Each row of a before or after table is a point. One or more steps were done to the points. Then noise was added and the rows were shuffled. The steps act on columns, c1 being the first. Name the steps. A step turns or swaps two columns, mirrors them in a line or flattens them onto one, adds a multiple of one to another, or multiplies or shifts one. Angles are multiples of 10 degrees, from the lower column toward the higher: turns from -170 to 170, lines from 10 to 170 but not 90. Use the fewest steps. Two steps may share a column if one is a turn and the other turns, adds or multiplies; they go together, in the order done. Otherwise the lowest column goes first.

Before:
[[-24  16   3]
 [ 32  28 -34]
 [-14 -95   8]
 [ 21  18 -52]
 [-17 -11 -30]
 [-32  -4  -1]
 [ 11   9 -20]
 [-37  25 -25]
 [-25  23  19]]
After, 9 rows:
[[ -5 -95 -15]
 [  7  14 -27]
 [ 39  24 -29]
 [ 14  -6 -31]
 [ -7  23 -33]
 [ 17  25  41]
 [ 40  17  34]
 [ 32 -10  -6]
 [ 17   7  19]]
Steps: turn c1 and c3 by 110 degrees

Before:
[[ 10 -35   4 -40]
 [-59 -20  24 -23]
 [-68 -33 -10 -20]
 [-48  12   9 -38]
 [ 45  51 -11 -11]
 [-15 -32  -5 -35]
 [ 38  23  37 -22]
 [ 43 -22 -24 -41]
 [ 35 -32  -9 -26]
 [ 16  45  43  42]]
After (10 x 4):
[[ 70 -31 -22  11]
 [-68   2 -16   3]
 [-13  47 -44  19]
 [ 25 -44 -19  34]
 [ 33   9 -26  25]
 [ 52 -33   0  33]
 [-46 -19  62  -4]
 [  0  46 -19  12]
 [ 20  32 -28  34]
 [-43  14  14  40]]
Steps: turn c1 and c2 by 130 degrees; mirror c3 and c4 in the line at 20 degrees

Before, 8 rows:
[[-32  16  13  22 -38  18 -18  25]
 [-34  21 -54  55  63  -7  13 -11]
 [-13 -24 -16  11 -38  18 -52 -16]
 [ 22  -8   3  17 -30 -77   7  95]
 [-31 -42   9  22 -20  27   2 -13]
 [ 37 -42 -32  13 -40  41   9 -11]
 [-11 -20  17  33  20  22 -20  18]
 [ -3 -12   8  54 -26   9  -9  -6]]
After, 8 rows:
[[-14 -23  23  11 -39  19  47  25]
 [-29 -42  49  21 -21  26  -4  13]
 [-32  20 -13  56  63  -7 -15   7]
 [-11 -19  56  35  19  20  24 -14]
 [-31  16  53  22 -36  17  22 -23]
 [ 22  -9  43  17 -29 -77  10 -95]
 [ 38 -41  10  14 -38  41 -10   8]
 [ -3 -12  48  54 -27   7  10   9]]
Steps: shift c3 by 40; turn c7 and c8 by -170 degrees

Before, 10 rows:
[[ 34  45 -63  24 -25  65   5  82  10 -29  24]
 [-25 -75 -30 -36  -2  25  -1 -14 -16   3  30]
 [-20 -48   4  31  -6   9  37 -13 -21 -18  23]
 [ 60  55 -54   9   1 -42 -17 -19  57  38  -5]
 [-25   3 -22  14  -6  -7 -30 -26   8 -10  11]
 [-15  45 -66 -65   6  -8   3  20 -18 -35  21]
 [ 12  16 -17   2 -16  14   9 -27  49 -44  -3]
 [-13   9 -69 -19   6 -38 -10  -6  52 -40  27]
 [-12  49  52   3 -36 -42   6   9  28  18  28]
 [ 17  27  92  13 -24 -19   8  66  10 -21 -36]]
After (10 x 11):
[[-11  72  52   4 -34 -42   3  -2  28  18  38]
 [-16  66 -66 -67   7  -8   6   8 -16 -33  27]
 [-26 -57 -31 -36  -2  26   0 -24 -16   2  38]
 [-18 -30   4  31  -7  10  40 -21 -21 -11  28]
 [-25  24 -22  14  -5 -10 -29 -38   7 -14  13]
 [ 35  68 -64  24 -24  65   9  74  10 -27  30]
 [ 10  37 -16   1 -16  12  15 -36  49 -42  -6]
 [-11  28 -67 -20   7 -36  -4 -17  51 -40  35]
 [ 61  76 -54   7   1 -43 -24 -29  56  34  -5]
 [ 16  47  93  14 -25 -21  11  55   8 -18 -49]]
Steps: shift c2 by 20; turn c7 and c10 by 10 degrees; shift c8 by -10; multiply c11 by 1.3
